Every row gives one point. A path goes straight from each point to the next, and from the last back to the first. The post is the endless flat space through its rows: a point in 2 columns, a line in 3, a plane in 4, and so on, so that a path can go around it. How many times does the path go around the post? Going back the other way cancels.
In the rows, zero is written as 100.

Post, one row:
96 111
Path:
68 111
84 90
105 87
119 123
126 158
74 149
117 144
142 120
115 77
71 83
64 104
73 149
109 137
75 123
59 128
102 137
118 124
148 115
136 163
89 150
129 154
144 131
99 88
114 112
138 162
99 146
74 112
67 62
97 80
128 125
113 142
73 136
Times around: 1

Post, 5 rows:
128 121 116 122 96 107
84 116 80 157 99 111
135 60 70 78 121 85
76 103 97 130 97 101
152 112 98 67 124 133
Path, 20 rows:
146 137 151 73 82 132
106 53 41 142 109 106
142 103 133 111 107 90
190 70 129 51 98 105
101 125 94 127 88 126
102 127 42 120 129 125
132 100 131 102 65 103
96 101 90 147 95 111
113 102 93 154 66 101
109 48 44 99 77 75
106 86 85 128 105 129
149 115 124 47 148 149
155 117 112 110 107 87
108 127 75 62 118 126
141 128 24 154 159 127
57 102 33 103 116 120
129 159 144 120 72 133
116 128 66 92 144 133
105 73 82 136 129 75
142 109 130 62 110 131
Times around: 0

Post, 10 rows:
139 89 107 114 106 109 122 93 78 108 83
129 107 116 99 90 97 109 91 95 91 86
63 94 94 88 116 116 86 108 91 123 86
126 69 138 69 156 103 195 113 104 71 101
90 86 80 81 83 108 87 118 95 126 90
122 110 114 118 76 88 135 79 74 112 72
125 105 111 135 97 78 120 93 108 123 92
84 77 85 88 109 94 94 77 97 120 107
89 111 99 79 102 102 96 95 73 133 109
94 109 63 82 116 98 90 97 84 131 80
Path:
142 121 150 93 111 78 155 108 102 82 91
130 125 104 130 117 76 81 78 113 85 91
119 88 99 89 81 156 99 118 77 85 96
112 52 130 88 113 149 104 96 124 81 73
99 111 135 95 92 94 96 71 86 121 107
99 101 110 81 115 94 162 79 33 110 56
115 87 64 111 83 68 137 81 112 94 75
122 96 123 71 120 126 148 115 77 87 91
136 70 122 62 108 128 145 95 62 122 90
110 61 112 82 132 102 147 119 73 118 81
93 87 130 76 101 95 125 126 104 102 83
74 112 82 81 127 60 102 71 80 120 128
90 92 148 110 86 100 149 90 71 129 135
126 112 145 110 103 113 132 85 92 80 63
100 104 82 104 130 92 104 110 87 161 47
117 103 69 103 98 71 79 60 60 112 75
83 69 100 115 108 107 125 77 58 92 93
94 54 104 117 113 118 119 134 121 111 108
99 80 94 113 83 95 108 65 96 120 76
156 78 122 85 120 81 112 103 110 114 103
111 112 95 54 131 110 124 104 81 108 45
115 71 49 117 93 78 68 94 114 121 74
124 63 90 127 112 103 94 82 93 106 130
65 84 92 82 133 104 125 59 117 107 109
137 89 110 96 74 65 95 88 153 121 96
Times around: 5
